Rows are points. Each copy is the shape, with its points in the same order, turned, moved and blurred by noise. Is it also mirrored, or only turned?

Shape (8 x 2):
[[-20  48]
 [ 13  11]
 [-57  -4]
 [ -6  49]
 [-16  30]
 [ 20 -31]
 [  0 -51]
 [-30  45]]
Copy 1:
[[ 39  46]
 [ 23   1]
 [-26  54]
 [ 45  37]
 [ 22  35]
 [-10 -28]
 [-38 -20]
 [ 31  54]]
Copy 1 is: only turned
Copy 2 (8 x 2):
[[ 49   5]
 [  4 -14]
 [ 14  62]
 [ 47  -2]
 [ 30   9]
 [-39  -4]
 [-53  19]
 [ 48  17]]
Copy 2 is: only turned
Copy 3, 8 rows:
[[-54  -6]
 [  0 -13]
 [-33  49]
 [-36 -17]
 [-36   4]
 [ 33   6]
 [ 47  43]
 [-58   4]]
Copy 3 is: mirrored
Copy 4, 8 rows:
[[  6 -54]
 [ 16  -4]
 [-52 -23]
 [ 16 -42]
 [  1 -30]
 [  4  41]
 [-21  48]
 [ -5 -54]]
Copy 4 is: mirrored

Shape:
[[-37 -53  42]
 [-16  31   3]
 [-61  13  29]
 [-18  36 -16]
 [  7  -6  31]
 [ 12 -13 -12]
 [ 10 -95  11]
 [  6  28  -8]]
Copy 1:
[[ 44  -5 -58]
 [-29  28 -13]
 [ -7  40 -60]
 [-48  22 -16]
 [ 12  13   2]
 [-17 -19   6]
 [ 53 -71 -21]
 [-34  14   6]]
Copy 1 is: mirrored
Copy 2, 8 rows:
[[-64   9 -28]
 [ 17  19  22]
 [-27  47  20]
 [ 24   9  38]
 [  3   2 -30]
 [  4 -34  -1]
 [-61 -62 -36]
 [ 32  -3  11]]
Copy 2 is: mirrored
Copy 3:
[[-12 -52 -47]
 [ 24  -5  23]
 [ 40 -52   0]
 [ 38   5  26]
 [-19 -18   6]
 [ -8  19  -6]
 [-53  -3 -80]
 [ 12  12  29]]
Copy 3 is: mirrored

Shape (12 x 6):
[[-24 -22  -1  -8  67  33]
 [ 40 -46  37  12  19  41]
 [-10   5 -13 -37 -18 -20]
 [ 33  42 -41 -17 -31 -11]
 [-67  22 -12  12 -45 -18]
 [-25  29  -6  30  71  16]
 [ -2 -25 -35 -20  43 -11]
 [ -9   0  29 -34 -25 -31]
 [-17   8 -10   8 -14  -5]
 [ 18 -51  -1  -1  21 -16]
 [-45  41  40  18 -41  50]
 [-31 -10 -22  68  20  -8]]
Copy 1 (12 x 6):
[[-49  15 -21 -54  31  46]
 [-31 -10 -42  21  -2  63]
 [-21 -14  23 -24 -11 -32]
 [ 38 -22 -12 -24 -31 -40]
 [ -5  50  21  -8  37 -64]
 [ 14  28  -8 -70  47  42]
 [-33 -35  -2 -54  25  13]
 [-21   1  47   8 -17 -14]
 [ -4  10  -5 -10  20 -20]
 [-35 -46  -6   4  26  22]
 [  3  95  -8  11  -8 -12]
 [ 12  13 -22 -13  83  -3]]
Copy 1 is: only turned
Copy 2:
[[ -7 -15  24  11 -59  38]
 [ 14  -4 -44  23 -67 -20]
 [-15  -1  -1 -54   9  -7]
 [ 19 -23 -40 -48  47   4]
 [-13  67  13 -42  36  18]
 [ 41  -3  41  17 -21  51]
 [-20 -41  24  -3 -11   4]
 [  1  19   0 -64 -12 -36]
 [  3  23  -5 -20  10   5]
 [-15 -17   2  12 -25 -39]
 [ 31  82 -32 -40 -24  41]
 [  6  34  24  45  17  14]]
Copy 2 is: only turned
Copy 3, 12 rows:
[[  7 -10 -46 -27 -16  27]
 [-12 -57  14   1 -48  23]
 [-22  30  20   2  17 -26]
 [ -5  66  66  16  -5  -7]
 [-10  38   4  57  64 -12]
 [ 54  13 -24 -16  14  47]
 [  8  23 -26 -25 -21 -23]
 [-28  -4  38  -5  39 -28]
 [ -2  17  12  26  22  -1]
 [  9 -22   2  -3 -26 -34]
 [-38  -5  20  47  58  62]
 [ 53   2 -22  54   9  -1]]
Copy 3 is: only turned
Copy 4 (12 x 6):
[[-31   3 -32 -50   9 -33]
 [ 23 -22   3 -89   2  18]
 [ 18   9 -31   7 -61   8]
 [ 55  48   1  21 -39  21]
 [ -9 -18 -43  58 -21  41]
 [-29   6   5  -2  33 -40]
 [ 20   9 -44 -24 -20 -43]
 [  8 -24 -11  -2 -75  19]
 [ 14  -4 -21  12 -16  19]
 [ 40 -28 -31 -45 -22 -18]
 [-44  -4   6  10  -3  82]
 [ 16 -33 -26  19  46 -11]]
Copy 4 is: only turned

Shape:
[[ 50   8 -13 -24  42 -39  -5  -5]
 [ 50  -1  40  12  -5  44  23   3]
 [-20  23  -2   7  42  -8   5 -12]
 [-20 -39  55   9  -6  47   2 -80]
 [ 14 -20  21  31 -32  47  13  -5]
 [  8 -10  28  27  55 -28   1  -3]
 [  5 -95 -20   2 -40  18  41  69]
 [ -6 -59  -8  39 -54   7  52 -13]
 [ 15   5 -32   4  62  -1 -20  -6]
 [ -4  20  23 -32  27 -36 -12   3]
 [ 41 -17  12  23 -45  37 -15  20]
 [-15  13  -6 -36  64 -31  35 -10]]
Copy 1 (12 x 8):
[[ 35 -24 -23 -16  30 -66  24  28]
 [ 12  26 -74 -12  18  13  38  -9]
 [-14   1  -4  -9  63 -45  11 -19]
 [ 24   6 -18  45  30  35  36 -79]
 [ -9  36 -47   5  -5  19  24 -29]
 [ 14 -12 -37  20  61 -38 -19  -9]
 [-48 -44 -78 -12 -78  -1 -20 -21]
 [-49  -3 -47  60 -42   2  24 -29]
 [ 22   2 -17 -26  35 -79  -3 -29]
 [ 17 -31   6 -20  58 -21   0  14]
 [ 12  41 -51 -10 -32  16   4   3]
 [-12 -54 -13 -15  70 -60  27 -10]]
Copy 1 is: only turned
Copy 2:
[[-27 -55  -9  20  37 -15 -24  26]
 [  9  36  35  -1  54  22 -17 -12]
 [-28 -26   5 -23   7 -15  35   5]
 [ 51  25 -16 -76   0  50   4  -5]
 [ 13  50  27  -8   2  28  -8 -25]
 [ -8   3 -24  -6  31 -35  22  24]
 [ -8  74  46  47 -50  14 -43  60]
 [ 52  41  34  28 -45  22   6   9]
 [-57 -30 -24  10  19   7  19  14]
 [-27 -36   9 -32  15 -43 -14  18]
 [ -3  48  23  17   6  13 -43 -37]
 [-28 -53  18 -22  17 -18  30  62]]
Copy 2 is: mirrored
Copy 3 (12 x 8):
[[ 30 -35  19 -55   5  21 -19 -16]
 [ 32  10  24  26  46  57  21 -28]
 [ -5 -16 -21 -15  16 -10   6  13]
 [-69  -1  69  54  24   4  25 -23]
 [ -1  10  16  57  24  45  18 -32]
 [  4 -55 -10 -13  44  -1   1 -14]
 [ 64 -63  10  74 -44  65  58 -21]
 [ -3 -10   5  73 -42  23  42 -63]
 [-12 -47 -26 -41  12  29  -6  16]
 [ 32 -17  24 -23  14 -29 -28  20]
 [ 23   0  18  54  10  73 -15 -22]
 [ 20 -27  18 -47  -5 -41  34   8]]
Copy 3 is: only turned
Copy 4 (12 x 8):
[[ 39   3 -49  21  28 -21  26  -5]
 [ 14 -17  16 -33  51  34  27 -34]
 [-31  -4   2  17   9 -25  17   3]
 [-64  58  -9 -67  33  37  -1 -37]
 [ -6  -4  32 -32  26  47   0 -38]
 [ -9 -13 -15   8  33 -39 -10 -27]
 [ 55 -44  25 -83 -52  18 -41 -19]
 [ -4   3  16 -43 -50  39 -22 -66]
 [-13 -18 -31  18  19  -5   5  33]
 [ 15  31   0  19  28 -43  12  12]
 [ 35   2  22 -23  26  72 -16 -24]
 [ -9  11 -33   0 -11 -66  36   8]]
Copy 4 is: only turned

Shape (17 x 11):
[[  4 -39 -37  23 -28  70   5   2  19 -25 -19]
 [-50  12 -29   9  33 -21  54  42 -48   1  17]
 [ 26 -41  18 -36  47  15  -2  18  21  26 -29]
 [-11   2  29  30  -7  74  14  53   3 -34 -15]
 [ 16 -23 -39  22   4 -11  14   1   8  18   9]
 [-25 -11  32 -14  -5   3  15   0  18  20  -9]
 [ -5  26  -6 -15 -24  17  34  39  -9 -15   8]
 [-50 -52  51  10 -70 -19  -2 -10 -23  13 -41]
 [ -5  32   9  87 -21  23  63  -4 -39 -40  56]
 [-13   7 -51  18   7 -25   8  -5   1 -48 -27]
 [ -1   3  22 -52  39 -23  30  11  35  38  12]
 [  2  39  18 -31 -16  21  34 -21 -67 -30  29]
 [ 13  38  -9  14   3  51 -21 -13 -12   5 -31]
 [-20 -11 -17 -16   3  30  21  10  -4  -4  -4]
 [-45 -64  -3  13  25  -6 -25   2  35  14  -3]
 [-18 -10 -13 -15  -3  13 -27  40   5 -16  34]
 [ 22   3  44  27  46  13 -14  13  -8  16 -25]]
Copy 1:
[[  3 -53 -39   3  21  20 -17   8 -13 -47 -46]
 [-10  13  15  11 -67  62  41   6 -29 -26  41]
 [ 20 -29  60 -23   7 -10   9  54  27 -23 -11]
 [ 24  -6  -2 -18  27  53 -31 -36   1 -50  -5]
 [ -6 -38  -6  26 -41 -16   9  23   3 -21  -2]
 [ 19  -8  36 -29 -22 -14  25 -10  -8 -24 -24]
 [ 37  32 -14  10 -22  27  11  -1  -9 -32  -7]
 [ 45 -38  16 -58 -21 -30  10 -34 -90   5 -17]
 [  2 -16 -58  33 -33  43  33 -95  12 -13  35]
 [-32  -3 -24  28   0 -10  30  19 -45 -43  22]
 [ 19  22  57 -16 -43 -23  44  34  35 -31 -13]
 [ 30  37 -30   2   4  36  65 -17  -2  34   0]
 [-19   4  12  30  34  10  -9 -11  -5   7 -34]
 [  3  -8   0  -9 -12  29  21  18 -11 -29 -24]
 [-38 -50  26 -56 -36 -23  -2  23 -13 -38  -9]
 [ -6  19 -23 -36 -30   9 -19  26   3 -19  -1]
 [ -4 -16  61  -2  19  -5  -8 -14  22   2  25]]
Copy 1 is: only turned
Copy 2:
[[ 40  33 -38  -4 -55  23 -45  12  46 -40   6]
 [-36  16 -42   9  18  -9  30  72 -15   2  31]
 [ 21 -26  53 -12 -24  42 -20  40 -15 -48  17]
 [ 36  76   4 -16  -8  45 -13  43  56 -11  22]
 [-17 -20 -21  14 -20   2  -8   6  18 -47  19]
 [  6   8  27  11  17  18 -36  15  -3  -6   3]
 [ 20  10  -9  -5  11 -10  -1  47  46  15  18]
 [ 53  43   4  77  39  10 -36  -9 -22 -17 -28]
 [-14  73 -63 -13  50 -18   6  -9  59 -17  75]
 [  1   3 -52 -28  -7  -5  23   7  10 -31 -31]
 [-25 -43  53 -18  21   7 -28  43  -9  -7  16]
 [ 50  26 -10 -27  27 -54   5  15   3  24  64]
 [ 32  20   1 -26 -43  28  13 -22  21  13  25]
 [ 14  13 -12  -6 -19   4 -24  40   5  -8  14]
 [-31  27  21  21 -27  17 -37  16 -24 -61 -27]
 [ -6  29  25   7 -32 -31  -5  42  30 -23  -2]
 [  9  23  46 -14   1  54  25  -1  -1 -36  36]]
Copy 2 is: mirrored

Shape, 16 rows:
[[ 22 -21 -28  -7   2  24 -44   1  17  40  53   1]
 [  7  19 -51   8  36  12  37   5  32  38  33 -17]
 [  2 -22  50  16  38  47  -9  34  60  34 -22 -26]
 [-48 -32 -31 -22   2  63 -28  20  -9 -10 -10 -29]
 [-38 -16 -37 -23   4   5  33  -5 -31 -27  25  -5]
 [-17  30  33  12 -48  39  56  11  22 -44  46  35]
 [ -7  17  32 -42 -57  20 -41   3 -12  33  -1 -39]
 [ 19 -19  43 -60 -62  14   6  18 -32 -20  37 -17]
 [ 27  63 -12 -40  34  48 -16  33  28 -43  43  19]
 [ 34  26  10  13 -36   0 -10   5 -38 -37  15  39]
 [-31 -23 -12 -12   0  18  25  26 -37  18  56  52]
 [-28  64 -45  -4  -3 -21  57 -31   2  44   0 -36]
 [  9  -2  56   6 -17  33  54 -67  12  58  47 -23]
 [ 23 -18   0 -68  39 -28 -16 -21  61 -36 -25  -4]
 [ 20  28 -15 -40 -18  41   4 -62  26 -16 -37 -34]
 [ 29 -16 -37   3  -6  -4  33  31  -6  47 -26  50]]
Copy 1 (16 x 12):
[[ 25 -30 -37   3   2  11  33 -27  47  23   1  14]
 [ -5 -19 -29 -46  -5  40  37   0  22 -18   0 -40]
 [-60 -15  -3   7   4  48   8  29   3  83  -5   6]
 [  2 -44 -30   2 -63  20  -7 -53 -34  53 -16  -4]
 [ -3 -36 -15 -48 -27  -7 -12 -60 -34 -24   9  -8]
 [-14 -33  34  -5  16  62 -45  -9 -16 -60  -7  46]
 [ 22 -25  56  39 -31 -25   0 -13  12  32 -22  -3]
 [ 40 -37  57  -6  -9 -26 -49 -24   5  12  26  40]
 [ 14   8 -25 -36 -12  52 -65 -23  54  -3 -52   9]
 [ 33  35   5  10  26  -4 -33 -34 -21 -29 -10  40]
 [ -9 -13   3 -41 -21  22  25 -73   6 -24  22  57]
 [-13 -21  24 -38 -16  -2  47  -3  -9 -60 -30 -72]
 [-11 -72  66 -22  71  19  46   0   5   5  -9  -4]
 [-28 -33 -51 -45  -5 -54 -48  29  15  32 -46   2]
 [ 25 -50   4 -15   0  -9 -16  19 -36  12 -86 -30]
 [  4  36 -16 -46 -22   3  50  16 -22 -11   6  43]]
Copy 1 is: only turned
Copy 2:
[[-28 -15 -29  -1  34 -15 -18   6 -31 -11  61  24]
 [ 22 -13   4 -38  26  34  -1  12 -30 -12  32  70]
 [ -6  -1  48  80  38 -11 -38  35  -7  -1  12  67]
 [-54   1  39  43  -2  32  -4  21 -73   7  23 -19]
 [-22  -2  36 -26   6  42  44 -28 -27  11  21 -20]
 [-23  -8  73 -39  19  24 -39 -13  69  -5  -4 -27]
 [  1 -10  10  18  48 -34 -20  42 -35 -24  -2 -68]
 [  3 -14  49  14  49 -18  16 -18  14 -33  41 -79]
 [-28 -74  38  -9  14  27 -59 -43 -18 -59   7  20]
 [  0   1  14 -23 -21 -22 -36 -44  34 -29   9 -44]
 [-47 -30  27 -32 -15  -4  47   0  17  20  48  -3]
 [ 63  -7  12 -61  26  29  17  24 -45  12 -38  19]
 [ 32   4  43 -20  95 -29 -26   4  12  69  29   5]
 [  2 -22 -17  65  52  62  -5 -57 -17 -24 -29  23]
 [ 37  -4  10  28  43  54 -58 -14 -55  14 -21 -32]
 [ 37 -19 -12  11 -37  20  20  22  23   8  38  16]]
Copy 2 is: only turned
Copy 3, 16 rows:
[[  4 -17 -13 -26 -32  45   3  20   6  49 -12 -54]
 [  5 -58 -14  12  -3 -13   0   3  44  46  46 -50]
 [  9 -29   0  31   4  60 -90   0  51   7  -7  -6]
 [-21 -23  20  27  34  62  -4   3 -44   0   3 -43]
 [ -7  -4  40  30  11 -18  32 -19 -21  11  35 -54]
 [ 21 -25  15  42 -20 -24   9 -52  37 -52 -44 -81]
 [-13 -12   8  25  -7  19  11  -1 -21  26 -83  12]
 [ 32  38  47  31   6   5  31  -1   4   8 -80 -38]
 [ -2 -12 -36 -41  51 -31 -13  13  35 -32 -29 -76]
 [ 42  15 -10   0 -31 -12  47   6   6 -55 -25 -32]
 [-10 -17  64   7 -39  -3  29  18  17 -10   7 -81]
 [-18 -69 -13  47  -6 -64  29 -23  14  40  25   7]
 [ 42 -41  14  67 -67 -35 -43 -15  12  63 -38 -46]
 [ 34  25  12 -50  47  -5 -39 -55  10  30   9   8]
 [ 47 -40 -29  16  36 -22 -12 -44 -43  25 -27  -4]
 [ 41 -60  42 -14 -24  11  36  22  37  -9  34   8]]
Copy 3 is: mirrored

Shape (18 x 12):
[[ 33 -39  28  14   4  32  28  19  21  11  -2  13]
 [-48   2 -38   6 -36   8 -18 -41  -3  15   6  29]
 [-43  10  16  37 -39  17 -16 -15 -11 -17  10  29]
 [-31  25   7  17 -23  25 -15 -20  33  10  12  -3]
 [-56   5  -8  18  -1  21   5  11  17  29  47  -7]
 [ -2  49  -4  -7  33   6 -10 -16  37 -56  12 -48]
 [ 24  66  -1  10  18  12  27 -17  12  -6  -8 -19]
 [ 58  71  -2 -16  63  18 -16 -30  39 -33 -19   4]
 [ 39  69 -19  18  18 -31  -2 -28  41 -21   4 -14]
 [-66  31 -11   9 -35  15  16  17  -1  -7  26  19]
 [ 47 -43  25 -10 -12  27  21  20 -15 -10  10 -40]
 [ 43 -31  21  -9 -35  26  -3  87   1  25 -30 -24]
 [-58   9  -8  24   1 -20  11 -13  19  -5   2  12]
 [-23  18   3 -17 -19  -3  -6   0  -8  13  29  39]
 [ 28 -21  26 -33  -5  18  21  47   1   6 -45 -23]
 [-49  41  17   3 -17  -2  -7 -16 -14  36  -6   1]
 [-46  37  12  21   0 -25 -30 -15  -2   7  21  11]
 [ 40  38 -23  18  52  20 -11   2  -6 -29 -16 -24]]
Copy 1 (18 x 12):
[[  8  -9 -10  10  21 -26  -7 -26 -32  29  25  -9]
 [  1 -28 -17  26  21  74  10  11  14 -13 -42   8]
 [-51 -31 -26  13  15  28 -17  -3  22   3 -45  12]
 [-11 -15  -7  28   4  39 -44 -20  19 -19 -15   5]
 [  5 -26 -13  55  27  19 -44   5  42   1 -15 -28]
 [-11  22  22  31 -52 -13 -41  10  23 -58   0  26]
 [  7 -11  42  18 -55  -6  -8 -37  25 -19  -3   5]
 [ 21  21  32 -16 -89 -16 -21 -23 -25 -58 -11   1]
 [ 28 -31  34  -7 -54 -10 -24 -12  23 -59 -11  36]
 [-23 -33   7  63  15  22 -30   4  29  16 -55   1]
 [-22 -13  -8  37  -5 -27   8   0 -21  21  73   5]
 [-22 -43  26  20  -2  -1 -37  14 -50  73  69  -3]
 [ -6 -15  17  11  31  13 -18  17  39 -16 -43   4]
 [-17 -52  -3  37   4  23  -3   3 -11 -16 -38 -20]
 [-30  -9  50  23   1 -10  -7   3 -43  33  52  -8]
 [-34 -43  27  19   8  51 -12 -12  32 -15 -24 -32]
 [-26 -45   0   5   4  23 -30  13  36 -38 -39 -21]
 [  8   9  15 -11 -76 -15 -10  16  12  -6  11   1]]
Copy 1 is: mirrored
Copy 2:
[[  1   9  -5  11   3  20 -42 -13 -10 -33  29  24]
 [  9  11  35  15 -35 -44 -18  21  13  39   5 -51]
 [-15  -5  34  17 -10 -39 -17  49  -4 -15  14 -44]
 [  3  -6  58   9 -24  -2  -5  37   2  -2  17  -5]
 [ 20   1  31 -31 -14 -43  -6  25  -5  14  30  20]
 [ 30 -13  67  18  13  27  60  21 -26  -4 -31  16]
 [-23   0  84   6  -4  29  -5   5 -31   0 -37  19]
 [  0   8  83  78   9  47   6  14 -46  18 -53  55]
 [-22   5  95  33  36  31  19   3  -6  31 -36  20]
 [ -6  21  38 -26 -15 -49   4  51 -20   1   3 -15]
 [ 11 -11 -20  -8  -2  33 -18 -24  19 -52 -18  17]
 [ -3  -2 -51 -36  16  68 -58  30   2 -19  -7  24]
 [-13   0  32  -1 -13 -23  16  12 -27  29  26 -27]
 [-21  23  10  13 -17 -45  -6  24  14  17 -12   9]
 [-22  -3 -34 -22 -13  63 -32   6 -16 -12 -28  25]
 [-37 -31  46 -20 -35 -31  -8  38  -1  27  -5  -5]
 [-30 -25  36   7   5 -42  15  38  -6  32   8   8]
 [ 21 -23  58  21  35  35 -13  11 -45   4 -51  21]]
Copy 2 is: mirrored
Copy 3 (18 x 12):
[[-13  -2  45  17 -16 -24  38  -4  -5 -14   3 -19]
 [ -8  24   5 -26 -36  61  16  56  21   2  21  45]
 [-16  44  21   7   1  47  24  50  24 -30  43   6]
 [-29  13  12  17  15  42  38  21  -5   4  44  33]
 [-47   5 -40  10 -20  16  48  32 -10   2  56  15]
 [-48 -31 -11  16  69  15 -26  -3  12   6  48  31]
 [  3 -49  16   4  54  11  14  15  30  17  51   8]
 [ 11 -38  37 -26  75  10 -28 -49  27  23  48  39]
 [-23 -48   7 -24  62  51  -8  -6  16  24  28   4]
 [-40  23 -27  10 -10  31  47  38  37 -18  44  16]
 [ -5 -14  19  61  -7 -21 -12   0  -7  -8   1 -32]
 [ 25  -9  -8  52  -2 -20  39 -31 -29 -57 -24 -22]
 [-46  11 -11 -23  18  16  25  54  14 -14  24  25]
 [ -3  44 -15 -17  -5  28  35  14  28  10  20   5]
 [ 19  -9   9  52  22 -45  15 -10   2 -22 -37   9]
 [ 12  25 -18   2  20  33  52  57   8  15  28  24]
 [-20  29 -15 -26  35  44  26  38   1   6  45   4]
 [ 22 -45   4  -6  46   4 -24 -13   0 -19  53  13]]
Copy 3 is: only turned
Copy 4:
[[ -8 -39  21 -31 -10  42 -31  20  -7  14 -13  -7]
 [-33  29  -1  47 -17  -6  46  53  -5  -4  -1  10]
 [-37  17 -42  25  11  26  32  35 -20  26  -2   4]
 [-37  20  -6   8   1   6  11  15 -40   3  27  19]
 [ -3   8   7  19  24  -3   5  40 -64 -15   4   3]
 [ -6  49 -15  28 -10  20 -45 -42 -21 -16  56 -15]
 [ -2   9  12  24  15  23 -31 -31  11  15  51  29]
 [ -8  59  21   2 -23  12 -76 -43  31  37  52  13]
 [-15  62  23   5  21  26 -19 -40  27  -6  52   7]
 [  4  23 -30  42  19  35  18  47 -42  -9  11  27]
 [  8 -58  -8 -11 -22  37 -22 -32  -4 -14 -27 -18]
 [ 33 -56 -36 -68 -25  22 -16  13   6 -29 -16  25]
 [ -5  29   0  25  16  25  23  46 -25   3  40 -21]
 [ 14  34  -2  19  -4  19  24  27 -21  17 -19  22]
 [ 43 -48 -16 -34 -45  33 -21   4   8  -4  14   6]
 [  7  12 -10  20   4 -14  42  19 -27  26  35  27]
 [  0  52 -16  17  25  -4  34  13 -25  25  21  -5]
 [  0  14 -12  15  11  -3 -67 -24  37   5  31  -8]]
Copy 4 is: mirrored
